Each row of a before or after table is a point. The points were changed in one or more steps. Then noise was added and the rows were shuffled. The steps act on columns, c1 being the first. Name the steps. A step turns or swaps two columns, mirrors them in a line or flattens them onto one, adds a multiple of one to another, or multiplies or shifts one. Angles are multiples of 10 degrees, from the lower column toward the higher: turns from -170 to 170, lines from 10 to 170 but not 90. Use the fewest steps. Two steps may share a column if one is a turn and the other turns, adds or multiplies; they go together, in the order done. Otherwise the lowest column goes first.

Before (13 x 3):
[[ 0.16 -0.14  0.45]
 [-0.05 -0.48  0.50]
 [ 0.06 -0.28 -0.34]
 [ 0.36 -0.14 -0.30]
 [ 0.03  0.38 -0.25]
 [-0.43 -0.11  0.26]
 [-0.06 -0.17  0.12]
 [-0.31  0.12  0.25]
 [ 0.38  0.06 -0.14]
 [ 0.25 -0.26  0.53]
 [ 0.36 -0.01 -0.17]
 [ 0.17  0.02  0.53]
 [-0.05  0.19  0.33]]
After:
[[-0.79 -0.47  0.74]
 [-0.37 -0.25 -0.55]
 [-0.58 -0.11  0.37]
 [-0.31 -0.18  0.18]
 [ 0.15 -0.10 -0.52]
 [-0.02 -0.13  0.72]
 [-0.07 -0.25  0.86]
 [ 0.44  0.06 -0.24]
 [-0.14  0.10  0.38]
 [ 0.65  0.38 -0.44]
 [ 0.21  0.21  0.58]
 [ 0.37 -0.03 -0.26]
 [ 0.20 -0.02  0.83]]
Steps: add 1.5 times c2 to c1; multiply c3 by 1.6

Before:
[[ 0.01  0.24 -0.23  0.13 -0.04 -0.20]
 [-0.16 -0.02 -0.42  0.14  0.12 -0.12]
 [-0.16  0.19  0.08  0.07 -0.77 -0.19]
 [-0.05  0.11  0.04 -0.14 -0.26  0.35]
 [-1.39 -0.04 -0.47  0.04  0.02  0.61]
 [ 0.18 -0.37 -0.06 -0.04  0.38 -0.02]
 [ 0.11  0.03  0.27 -1.03  0.37 -0.15]
 [-0.38  0.06 -0.42  0.06  0.28  0.34]
 [-0.29  0.14  0.08 -0.52  0.18 -0.16]
 [-0.16  0.11  0.61 -0.08  0.40 -0.13]
 [-0.06  0.05 -0.18  0.09 -0.16  0.67]
 [-0.01  0.10 -0.42 -0.42 -0.37 -0.16]
 [ 0.16  0.22  0.18 -0.21  0.38  0.05]
 [-0.34 -0.10 -0.50 -1.32 -0.10 -0.15]]
After, 14 rows:
[[-0.45  0.22  0.10 -0.27  0.03 -0.10]
 [ 0.17  0.46  0.34  0.14  0.00  0.52]
 [ 0.05  0.04 -0.54  0.09  0.06 -0.36]
 [ 0.28  0.29  0.27 -0.17  0.06  0.24]
 [-0.02 -0.02 -0.15 -0.39 -0.29 -0.21]
 [ 0.30 -0.04 -0.61 -0.42  0.09 -0.21]
 [ 0.20 -0.10 -0.50 -1.18 -0.24 -0.07]
 [-0.11  0.27 -0.25  0.15 -0.46  0.24]
 [ 0.81 -0.01 -0.17  0.11  0.08 -0.27]
 [-0.03 -0.14 -0.56  0.20 -0.20 -0.10]
 [ 0.52  0.37  0.08  0.44 -1.26  0.54]
 [-0.42 -0.06  0.10 -1.07 -0.06 -0.16]
 [-0.42 -0.33  0.22 -0.13  0.04  0.21]
 [-0.35  0.07  0.47  0.01 -0.25 -0.16]]
Steps: add -0.3 times c1 to c4; turn c1 and c5 by 110 degrees; turn c2 and c6 by -40 degrees; add 1 times c6 to c3
